Each row is a point. Each copy is the shape, with its points in the same order, turned, moved and blurred by noise. Is it also mirrored, or only turned?
In the rows, zero is written as 128.

Shape:
0: 154 131
1: 142 120
2: 106 157
3: 137  38
4: 185  43
5: 103  90
6: 150 167
Copy 1:
0: 128 141
1: 128 127
2: 180 137
3:  94  58
4:  54  85
5: 145  81
6: 149 170
Copy 1 is: mirrored
Copy 2:
0: 148 110
1: 134 105
2: 113 157
3:  98  37
4: 140  24
5:  90  96
6: 160 141
Copy 2 is: only turned

Shape (9 x 3):
0: 150 203 104
1: 182 118 120
2: 106 201 102
3: 170 111 179
4: 147 162 179
5: 142 150 183
6: 170 130 109
7: 102 116 103
8: 187  94 200
Copy 1:
0: 109 212 139
1: 179 170  95
2:  77 185 145
3: 202 140 141
4: 164 157 174
5: 167 146 171
6: 159 172  97
7: 112 122  98
8: 234 131 143
Copy 1 is: only turned
Copy 2 (9 x 3):
0: 123 231 129
1: 112 146  96
2: 148 224 162
3:  74 118 135
4:  77 167 166
5:  82 158 173
6: 123 157 101
7: 175 146 149
8:  54  95 130
Copy 2 is: mirrored

Shape:
0: 119 135 196 118 181 195
1: 133 125 146 142 161 175
2: 153 197  82  99  80  82
3:  88 112 168 108 142 142
4: 172 127 115 129  62  67
5: 124 138 127 133 159 126
6: 126 163 183 164 188 170
7:  94 125 190 132 166 249
8: 123 114  95  97 171 171
9:  45 114  45 130 109 121
10:  96 101 104 142 144 214
Copy 1:
0:  53 110 120 130 184 193
1:  84 137 143 120 147 161
2: 245 128  97 157 120 140
3:  90 131  86 106 128 152
4: 206  82 127 105  92  99
5: 115 141 120 148 135 132
6:  60 114 149 177 171 176
7:  32 145 128 111 161 235
8: 120 186 113  98 165 141
9: 154 231  99 110  58 116
10:  91 192 141  85 128 184
Copy 1 is: mirrored
Copy 2, 11 rows:
0: 155 164 154 141 105 207
1: 123 154 132 149 123 169
2: 156  92 128  68 153  45
3: 141 105 170 156  90 150
4:  77  94 170  81 162  63
5: 144 139 135 165 131 125
6: 160 203 155 152 107 156
7: 147 165 115 144  57 231
8: 150 105  94 160 154 169
9: 125  60  88 192 104  65
10: 112 120  78 177  96 171
Copy 2 is: mirrored
Copy 3 (11 x 6):
0: 155 154 153  87 220 109
1: 164 136 128 105 167 120
2: 100 138 178 130  56 202
3:  98 139 139 120 171 100
4: 121 115 173 196  65 153
5: 134 152 119 125 143 145
6: 179 195 142  97 185 119
7: 166 133 146  43 214  70
8: 130 100  98  90 165 157
9:  68 116  64  92  70 117
10: 153  98  95  65 148  95
Copy 3 is: mirrored
Copy 4:
0: 138 130 226 124 104 166
1: 125 111 183 141 124 142
2: 135  76  70 159 200 231
3: 131 161 153 105  96 164
4:  98  49  59  88 162 172
5: 151 125 135 141 127 151
6: 137 137 211 127 149 140
7:  95 153 240 152  74 173
8: 158 117 137 180  82 153
9: 104 170  46 173 108 148
10:  99 135 153 184  73 133
Copy 4 is: mirrored
